Each row of a before or after table is a point. The points were changed in one or more steps. Then noise was added and the rows were shuffled. The steps act on columns, c1 being the first. Write out the steps. A step turns or swaps two columns, mirrors them in a line or flattens them onto one, adds a multiple of one to another, or multiplies or shifts one. Angles are multiples of 10 degrees, from the lower column toward the higher: turns from -170 to 170, lines from 10 to 170 but not 90. Use the fewest steps. Two steps may share a column if one is a turn and the other turns, adds or multiplies; they go together, in the order done. Otherwise the lowest column goes first.
In the rows, zero is written as 128.

Before (11 x 2):
[[ 86 110]
 [155  73]
 [115 113]
 [125 141]
 [183 109]
 [ 75 141]
 [137 148]
 [ 87 132]
 [108 178]
 [135 100]
 [ 75 122]]
After (11 x 2):
[[ 99 158]
 [116 103]
 [115  68]
 [147 138]
 [ 96 173]
 [136 141]
 [107 125]
 [ 86 142]
 [158  78]
 [ 84 157]
 [143 180]]
Steps: turn c1 and c2 by -40 degrees

Before:
[[120 154 123 124 116  95]
 [118 149 107  92 161 213]
 [116 146 114 123  74  91]
 [103  99 126 156 140 141]
 [105 111 153 103 151 120]
 [168 171  78 138 115 121]
 [ 99  88 120  94 160 154]
 [129  83 162 122 132 145]
 [107  90 138 108 163 115]
 [ 86  92 152  89 167 162]
 [106 168  99 143 112  99]
 [118 147  64 119 123 125]
 [ 94 112 121 123 204 175]]
After (13 x 6):
[[177 122 120 168 153 158]
 [166 121 129 209 138 143]
 [171 129 138 174 134 138]
 [161 108 119 168 183 193]
 [155 119 154 143 133 134]
 [163 152 163 178 140 141]
 [108 108 123  96 107 100]
 [107  87  98 107 107 105]
 [118 110  65 104 126 122]
 [119 109 116 108  90  78]
 [180 112 153 167 160 168]
 [ 70 142  78  53 119 117]
 [115 111 104  71 183 194]]
Steps: turn c1 and c2 by 120 degrees; add 1.5 times c1 to c4; flatten c5 and c6 onto the line at 50 degrees

Before (12 x 12):
[[140  95 166 103  98 129 108 144 170 140 130 147]
 [178 177 208 105  79 177 124 158 123 116 137  68]
 [133 126  99 121 167  97 136 123 104  84 147 135]
 [ 90 118 126 136 171 120 149 114 138 127 154 101]
 [121 125 127 109 163 102 157 156 128 154 124 118]
 [ 89 103 107 127 126  80 150 124 100 137 129 129]
 [120 135 117 143 145  85 169 123 149  65 130 121]
 [138 115  90 125 128 101 141 137 139 162 155 116]
 [111 122  93 110 114 139 130 155 134 142 116 138]
 [128 109 130 134 141 127 167 162 117 104 161 109]
 [134  84 112  82 109 130 143 127 137 147 107 114]
 [168 146 148 149 129 131 111 173 109  79 123  60]]
After (12 x 12):
[[ 88 151 209 249  96 174 141 152 121 150  86  71]
 [113 149  91 152 131  98 102 100 140 155 152 113]
 [150 128 131 125 151 103 119 108 132 173 128 117]
 [168 150 128  45 160 122 137 108 141 127 147  98]
 [ 60 132 149 205 130 131 162 178 105 143 110  56]
 [127 152  97 140 151  99 169 137 107 114 138 135]
 [122 153 134 125 135 125 170 127 115 168 158 111]
 [163  93 108 164 113 128 113 106 135 138 165 116]
 [167 113  93  98 121 138 115 139 138 155 134 140]
 [181 121 108  43 125  78 129 105  99 141 153 124]
 [126 130 121 106 137  80 201 119 148 124 121 122]
 [129 116 165 172 106 128 109 145 169 138 160 148]]
Steps: multiply c1 by 2.5; turn c1 and c4 by 120 degrees; turn c2 and c11 by -70 degrees; multiply c5 by 0.7; turn c7 and c10 by 60 degrees; turn c8 and c10 by 60 degrees

Before:
[[129 115 124 152 134 112 139 134 171 119 174 131 175 130 109  94 115 146
   80 118 136 132 131 130]
 [106 109 134 122 125 140 170 104 105 127 125 129 144 143 139  88 131 127
  147 140 132  93 179 171]
 [ 93 122 173 160  89 128 105 142 102 143 142 121 168 159 133 104 138 171
  109 155 164 118 153 158]
 [105 120 130 159 177 122 119 122 157  88 134  98 160 142 133 127  84 146
  128 125 127 112 127 134]
 [117  94 188 120 104 123 115 135 138 102 160  94 124 116 134 136 117 118
  128 128 117 144  88  88]
 [112 131 130 130 160 112 111 160 139 103 140 150 130 115 103 155  98 102
  160 143 131 117 158 131]
 [ 67 123 106 137 120 118 147 121 142 121 135 144 139 152 144 167 105 134
   81 129 134 143 132 119]
 [ 81 121 158  96 138 135  93 134 137 124 129 116 157 194  95 110 116 120
   95 105 109 129 107 127]
 [139 124 138 149 137 154 163 155 137 144 145 132 114 116  92  93 136 116
  138 107 135 116 124  95]
 [126 122 159 114 111 118 149 112 165 113 117 150 101  90 108 125 121 127
   99 129 167 136 137  83]
 [ 94 152 117 144 137 113  90 106 154 146 125  94 124 125  93 155 128 106
  129  88 127 134 164  99]
 [ 87 123 145 159  90 145 127 123 163 151 170 112 152 121 129 121 135 134
  109 164  94 116 170 103]
 [116 132 150 146 121 100 112 143 143 130 108 114 134 115 117 143 102 106
  105 111 154 112 149  89]
 [ 96 150 143 158  79 116 124 104 138 139 138 126 138 108  87 128 120 110
  100 144 132 151 154  92]]
After (14 x 24):
[[102 150 159 157 128 145 124 109 152 141 103 127 136 112  92 131 119 109
  156 111 139 150 184  91]
 [ 94  92 246 118 172 133 116 132 154 103 134  93 123 115 137 137 119 119
  126 130  95 141 131  89]
 [117 123 146 147 128 104 162 157 149 143 144 132 112 115  92  93 135 117
  122 151 152 114 117  95]
 [113 121 131 159 104 133 117 120 200  85 112  95 159 141 132 126  85 145
  127 133 127 111  85 131]
 [117 107 140 120  83 112 169 103  68 129 105 131 140 142 140  89 130 129
  112 115 142  93 161 169]
 [ 91 125  86 136 126 146 147 122 164 122  78 139 142 155 146 165 104 130
  173 125 148 145 136 119]
 [140 131 168 146 112 161 113 144 167 131 109 111 135 115 118 142 103 104
  144 144 206 114 145  93]
 [113 148 106 145  95 145  90 109 195 146  98  93 124 127  95 154 126 100
  124 170 126 134 141  97]
 [137 122 192 114 130 143 154 112 220 116 119 149 102  92 105 129 120 126
  155 126 245 136 145  84]
 [ 90 116 121 155 123 153 140 131 238 119 151 132 176 127 108  93 114 145
  169 136 154 131 119 129]
 [111 130 128 130  88 136 111 159 154 102 120 150 131 115 104 155  97 104
   94 113 137 116 117 133]
 [ 98 121 215 159 126 134 105 142  63 140 104 120 169 159 131 103 137 172
  145 101 235 119 175 154]
 [104 124 190  95 140 127  93 132 150 123  88 115 156 194  95 111 115 119
  161 151  70 131 110 129]
 [ 69 126 162 163 106 114 125 121 217 152 114 111 152 121 129 125 136 131
  151  92  25 116 184 102]]
Steps: turn c1 and c11 by 60 degrees; multiply c3 by 2; mirror c5 and c23 in the line at 120 degrees; turn c6 and c19 by 170 degrees; multiply c9 by 2.5; multiply c20 by -1; multiply c21 by 3

Before (9 x 64):
[[122 108 127 145 123 142 122 126 138 126 134 121 183 138 142 127 136 142
  131 134 127 117 135 145 121 137 131 131 181 150 129 139 121  99 137 122
  120 130 148 128 119 120 102 141 118 181 129 135 131 129 129 129 136 128
  117 132 118 150 106 141 139 118 146 118]
 [117 128 125 142 130 121 118 169 136 129 117 128 145 120 150 116 143 112
  131 129 103 145 120 151 119 131 120 124 118 137 123 120 118 102 100 139
  108 134 143 118 111 125 145 140 140 118 116 127 122 127 123 141 153  75
  123 124 117 105 116  83 138 114 139 118]
 [139 193 118 146 126 136 138 122 143 155 126 127 134 119 133 140 124 139
  128 132 167 143 126 128 117 135 112 136 121 136 126 144 124 140  99 149
  126 121 150 122 141 111 118 143 116 113 111 110 156 132 150 134 118  89
  127 122 143 111 106 146 137 124 138 127]
 [138 113 122 131 132 133 145 129  92 153 138 116 121 119 136 121 116 135
  119 103 110 130 133 151 121 131 141 121 122 135 122 104 139 145 109 118
  130 118 154 116 123 133 144 101 161 127 135 128 136  96 153 128 116 128
  144 114 116 118 120 148 118 112  98 114]
 [145 114 126 145 119 138 145 123 123 130 138 115 139 129 135 141 114 105
  132 115 126 144 132 138 156 131 133 131 121 116 134 137 134 148 134 149
  110 131 134 123 136 129 121 137 136 105 143 117 143 134 153 129 117 137
  137 131 115 118 116 116 132 110 132 122]
 [134 113 116 131 116 126 144 124  71 127 117 137 128 134 134 140 134 139
  111 133 116 142  97 148 121 125 129 123 143 117 139 148 120 149 126 141
  110 161 129 131 139 133 133 144 113 103 144 138 131 140 106 140 144 140
  129 132 127 112 107 145 100 129 118 111]
 [133 110 129  88 134 133 143 122 146 127 129 114 117 140 134 132 120 126
   70 122 154 140 126  81 121 137 137 128 121 126 127 144 120 151 124 149
  113 123 143 113 123 130 125 140 116 130 144  95 132 135 120 127 119 141
  134 111 128 113 120 125 138 141 120 126]
 [142 115 112 132 118 142 141 148 126 136 138 120 132 145 147 135 115 138
  135 137 136 115 122 149 132 133 143 132 139 120 128 119 120 152 110 150
  219 120 115 119 114 127 138 112 135 107  97 145 122 136 153 137 125 125
  143 131 116 107 120 148 133 182 146 125]
 [126 109  94 133 129 137 117 127 113 155 124 137 121 124 134 133 118 136
  129 127 128 140 112 145 119 152 140 121 123 116 132 127 134 153 130 151
  114 122 146 121 113 123 142 143 127 142 146 111 123 131 129 131 129 132
  119 123 117 135 144 132 131 118 116 116]]
After (9 x 64):
[[132 139 127   6 133 131 142 123 146 128 127 114 116 142 134 133 119 129
  112 120 153 141 128  80 120 136 135 129 123 126 128 145 121 151 133 149
  112 125 143 114 121 141 123 140 115 129 147  94 129 136 121 129 120 140
  136 111 127  70 122 126 136 142 119 132]
 [141 135 109 140 120 144 140 148 126 138 141 120 131 147 147 135 117 113
  110 136 137 117 123 148 133 134 144 133 134 122 131 121 117 152 137 153
  220 124 113 119 115 140 138 112 136 106  96 145 120 135 154 137 129 124
  142 130 117 137 122 147 117 183 145 119]
 [126 138  96 143 129 138 115 129 112 157 124 136 122 124 133 135 117 122
  137 125 126 142 110 148 118 152 139 119 116 118 132 126 131 153 122 152
  115 128 145 120 112 146 144 143 126 142 146 111 123 131 131 129 128 133
  118 122 117 129 144 131 126 119 117 123]
 [146 138 126 175 117 138 144 125 121 130 139 116 138 131 134 142 113 151
  119 115 127 145 131 136 156 133 134 131 118 116 134 134 134 148 133 152
  110 133 133 123 135 137 119 135 136 105 144 117 144 135 153 127 117 139
  137 132 115 132 115 114 154 110 131 130]
 [123 135 127 180 123 144 122 124 139 125 135 122 184 138 140 129 135 120
  150 136 126 115 137 144 119 136 132 132 162 150 128 138 125  99 112 118
  119 125 148 128 120 151  99 139 117 180 130 135 129 129 126 129 136 127
  117 131 119 131 104 137 132 116 143  86]
 [140 141 124 139 134 133 146 129  91 152 136 114 121 117 138 121 116 112
  119 101 110 130 133 152 123 133 142 122 115 135 121 102 134 144 142 118
  129 130 153 115 122 135 141 102 160 126 135 130 140  96 152 129 114 127
  144 113 115 120 119 150 102 112  99 118]
 [138  72 118 182 128 137 136 124 143 153 126 124 134 121 132 139 124 104
  110 132 167 144 124 128 115 137 112 137 123 135 127 145 120 138 146 150
  124 125 149 122 141  86 120 143 118 113 111 106 154 131 152 132 116  87
  127 123 144 126 107 147 112 124 140 131]
 [134 143 113 138 115 126 144 123  69 128 117 136 128 133 137 139 135 118
  114 134 116 143  97 148 121 126 129 125 129 117 140 146 137 149 126 140
  111 131 131 131 138 136 133 145 112 105 145 138 130 139 106 140 144 140
  130 131 125 112 107 141  90 129 117 103]
 [121 126 126 170 129 122 116 169 135 131 117 128 145 121 150 117 144 127
  104 130 104 145 120 153 119 130 121 124 114 138 122 121 122  98 160 137
  107 123 141 118 110 130 145 139 139 117 117 128 126 127 124 142 152  76
  123 124 115 130 117  81 138 114 140 123]]
Steps: turn c2 and c42 by -130 degrees; multiply c4 by 3; turn c18 and c35 by -150 degrees; add 1 times c18 to c61; swap c19 and c58; turn c29 and c64 by -40 degrees; flatten c33 and c38 onto the line at 30 degrees

Before (10 x 64):
[[137 126 136 120 147 115 126 162 139 129 113 135 120 160 133 112 101 129
  119 153 124 144 105 123 118 119 144 125 156 129 139 100 115 145 127 119
  124 145 121 115 139 130 120 143 141 138 155 134 126 125 142 131 121 144
  121 104 129 127 113 124 115 130 107 138]
 [146 144 116 135 129 163  99 119 125 155 119 150 124 129 130 126 137 141
  125 126 112 109 119 115 152 150  96 116 130 123 132 161 107 142 134 134
  132  84 123 142 144 120 129 154 152 135 145 125 151 108 125 116 113 122
  132 123 130 109 114 119 147 119 134 132]
 [118 117 114 119 147 123 144 111 103 126 116 107 143 143 126 118 130 128
  130 129 123 114 145 120 125 139 139 109 131 125 122 130 122 127 118 108
  112 113 120 148 115 162 128 149 116 130 137 133 168 131 112 135 107 145
  136 126 113 158 112 121 110 112  95 133]
 [130 116 130  97 114 133 110 117 103 127 124 126 135 148 113 132 119 125
  130 109 113 133 142 132 119 121 130 148 129 137 118 139 123 146 142 133
  128 126 112 123 154 141 106 134 136 107 157 129 128 149 130 155 119 132
  120 105 113 136 143 122 106 115 142 145]
 [106 140 112 114 109 136 127 111 117 130 124 140 126 119 144 135 117 115
  126 138 139 114 123 138 129 124 110 121 132 134 155 123 131 125 115 123
  113 123 129 148 129 114 120 155 150 126 138 117 157 126 130 128 129 131
  133 139 112 110 118 115 154 115 103 144]
 [118 145 132 141 150 143 126 117 125 148 116 140 125 125 127 125 114 134
  123 136 127 120 114 107 157 116 123 142 142 128 127 154 141 121 128 139
  115 124 121 132 118 132 118 147 135 141 121 138 127 101 122 145 134 102
  118 104 118 150 126 126 126 145 131 134]
 [113 134 102 127 168 138 132 134 117 119 145 132 121 110 132 144 109 140
  117 134 113 113 127 118 127 137 126 116 140 147 111 120 134 109 137 142
  111 122 130 115 110 127 131 144 135 136 148 134 129 132 133 144 126 133
  108 127 108 142 102 118 124 126 120 122]
 [113 106 143 118 124 131 137 127 108 159 126 129 135 122 122 125 129 132
  146 131 133 110 129 142 135 121 140 146 143 113 117 119 123 115  93 126
  110 132 132 146 132 112 142 139 132 133 151 145 139 123 111 140 136 139
  126 118 129 116 125 138 119 120 152 109]
 [130 139 102 121 132 120 123 104 124 119 125 141 110 128 109 108 129 133
  126 151 132 111 120 140 104 125 116 128 125 124 140 138 120 125 122 130
  144 120 126 132 107 134 124 127 170 113 118  99 151 126  90 136 131 127
  120 151 119 123 135 153 116 123 117 116]
 [141 116 107 121 146 139 135 116 118 128 109 137 122 128 120 124 147 108
  131 134 140 125 152 155 131 114 129 130 126 136 122 137 130 139 114 139
  103 138 119 152 110 128 120 140 119 123 137 133 126 110 127 136 120 131
  143 127 127 102 139 114 148 120 137 119]]
After:
[[144 143 115 135 132 162  98 120 126 110 117 149 126 127 130 125 137 142
  129 136 112 109 119 115 151 151  95 114 131 105 132 163 107 141 137 134
  133  35 122 142 144 136 128 153 153 135 144 123 151 109 126 115 113 128
  130 124 130 111 114 119 146 120 135 131]
 [117 145 131 140 193 141 126 117 123 118 116 141 124 125 129 123 116 135
  134 143 128 119 115 108 157 114 123 142 143 112 128 152 143 120 127 139
  117  74 119 131 120 120 118 148 136 141 120 110 127 101 122 144 133 150
  119 103 119 150 126 125 127 143 131 133]
 [131 140 100 121 140 121 123 103 122 130 127 142 109 125 108  96 129 133
  129 147 133 111 120 140 103 127 119 126 126 137 140 137 120 125 121 131
  144  70 125 134 106 119 124 127 169 112 120 112 151 127  91 136 132 105
  123 152 118 123 135 153 115 123 117 114]
 [138 127 135 119 187 115 127 162 138 128 113 136 119 159 134 102 103 127
  139 154 125 145 105 123 117 119 144 126 155 128 140  99 115 145 127 119
  125  95 120 115 138 125 120 143 140 138 155 145 126 124 139 132 121 126
  124 102 129 127 114 123 115 129 106 137]
 [112 133 102 128 249 138 133 134 117 147 144 132 122 112 131 153 108 142
  140 134 113 112 126 118 126 138 127 116 142 124 113 120 134 109 136 141
  111  71 129 114 110 121 131 146 136 135 148 137 130 131 132 145 127 131
  107 128 108 143 102 118 127 126 120 124]
 [141 116 108 121 183 139 136 115 118 135 108 137 123 129 119 123 149 109
  123 137 141 124 151 155 133 114 131 130 126 124 121 137 129 139 115 139
  103  88 118 153 109 133 122 140 121 122 136 135 126 110 126 135 120 133
  142 128 126 103 138 115 148 119 137 118]
 [104 139 110 114  71 135 128 110 117 133 124 142 128 118 146 139 117 114
  132 141 138 115 123 136 128 126 111 122 131 121 153 121 131 124 116 124
  112  73 129 148 128 143 118 154 150 126 138 125 157 125 130 129 127 116
  126 139 111 110 117 113 154 113 103 143]
 [129 117 130  96  86 132 112 117 102 137 126 126 134 148 113 134 119 126
  127 110 115 131 143 130 119 121 130 149 129 125 118 138 125 147 142 134
  128  76 111 123 154 112 107 135 135 107 158 133 127 151 130 156 121 128
  125 104 110 137 144 121 105 115 142 144]
 [120 119 114 118 183 122 143 111 102 124 116 108 144 144 125 111 127 127
  126 128 124 116 145 121 126 138 139 108 132 133 124 131 123 128 117 106
  111  63 120 147 115  99 130 149 117 131 138 145 169 129 111 136 105 125
  147 126 114 159 113 120 110 112  93 134]
 [112 106 143 118 117 131 138 127 110 100 125 130 134 121 122 124 129 132
  112 142 133 109 126 142 134 123 140 146 142 109 118 121 123 116  93 126
  111  81 132 147 132 144 143 141 132 128 152 144 140 124 111 141 134 138
  121 119 128 117 126 138 119 121 152 109]]
Steps: multiply c5 by 3; turn c10 and c30 by -120 degrees; add -0.5 times c30 to c20; multiply c16 by 1.6; multiply c19 by -1; shift c38 by -50; mirror c42 and c55 in the line at 80 degrees; mirror c48 and c54 in the line at 30 degrees
